Each row is a point. The last column is the point's height on a tilted bowl or saddle (a function of degree 2), plus a little noise. Along how many of its main directions does it bend up, bend down or stay straight?

Points (10 x 3):
-40, -11, -4
-3, 21, -28
-33, 20, -46
9, 64, -23
-11, 33, -40
59, -32, -54
46, -11, -20
18, -41, -32
-10, -22, -9
21, 17, -8
Directions: 1 up, 1 down, 0 straight

Points (11 x 3):
31, 30, 10
40, 31, 7
-16, -41, -46
-46, 26, 50
80, -27, 56
-9, -18, -16
-29, -6, -6
-38, 22, 38
-12, 27, 29
-24, -1, 1
-1, -12, -8
Directions: 1 up, 1 down, 0 straight

Points, 17 rows:
-22, 28, -62, -18
10, -33, 28, -32
51, 50, -8, -14
-26, 53, 42, 31
1, 49, 32, 9
40, -23, -5, -4
-57, 21, -8, -49
-33, 10, 27, -23
6, -36, -2, -23
-23, 46, -68, -13
-62, 13, -5, -57
-7, -9, 11, -31
-7, 7, 29, -20
-24, -25, 7, -46
2, -16, 25, -31
-11, -50, 20, -46
24, 26, 0, -14
Directions: 1 up, 1 down, 1 straight

Points:
-5, -20, -57, 53, -45
-5, -41, 7, -1, -8
-14, -61, 7, 20, -15
-25, -15, -17, 3, -7
4, 12, -17, 15, -17
-27, 54, 37, 45, -35
-18, 1, -49, -55, -37
69, 3, 23, 7, -36
23, -40, -45, -46, -51
19, 39, 44, -11, -15
-6, -18, -44, 61, -40
38, 63, -9, 1, -43
28, 51, -18, 1, -37
8, -66, -2, 17, -22
31, 9, -21, -19, -29
20, 35, -6, -1, -22
-4, 31, -12, 24, -21
2, -17, -79, 15, -53
8, -14, 5, -6, -7
-31, 3, 3, -7, -2
3, 59, -18, -50, -39
6, 9, 37, 23, -11
Directions: 0 up, 4 down, 0 straight

Points, 39 rows:
26, 16, 6, 48, -13, 20, -19
46, -4, 0, -1, -77, 18, -41
3, -59, -13, 11, 50, -15, -28
52, 17, -34, -52, 7, -44, -53
-18, 33, -41, -36, -42, -16, -38
-8, 42, 3, -37, 4, 0, -9
24, 16, -22, 59, 24, -46, -45
0, 25, -6, -36, -29, 22, -7
-37, -5, -8, 2, -29, -5, -17
-2, 10, 35, -20, 44, 15, -5
0, -9, 36, -7, -5, -38, -24
37, -15, -1, 13, 38, 13, -5
6, -3, 5, -2, -14, -32, -17
-34, 20, -25, -17, -31, -34, -34
0, -25, 58, 30, 18, 0, -25
-3, 62, -20, -15, 40, -37, -39
-22, 61, -54, 16, 29, -26, -50
94, 3, 26, 1, 12, 10, -35
63, 1, -28, -27, 33, -6, -21
-15, 42, -27, -14, 60, -14, -26
16, 42, -48, -19, -10, 55, -18
-52, -19, 54, -40, 12, 16, -25
31, -55, 38, 4, 38, -42, -46
33, 10, -25, 45, -27, 15, -25
-26, 20, -44, 32, -49, -27, -51
17, -54, -2, -21, 23, -17, -24
-24, 10, 59, 17, -16, 24, -23
4, 45, -10, 82, -15, 2, -57
-56, 8, 15, 37, 4, -26, -35
17, 72, -15, -38, 25, 25, -24
12, -46, -23, 10, 24, -8, -17
42, -19, -23, -2, -30, 4, -18
25, 6, 8, -44, -1, -23, -20
27, -12, -39, -5, 9, 25, -3
-41, -1, 14, 50, 4, -4, -29
-11, 67, 56, 8, 47, 0, -44
71, -33, 37, -43, -39, 20, -51
12, -30, 14, 5, -4, 53, -6
16, 8, 7, 15, 15, 1, -2
Directions: 0 up, 6 down, 0 straight
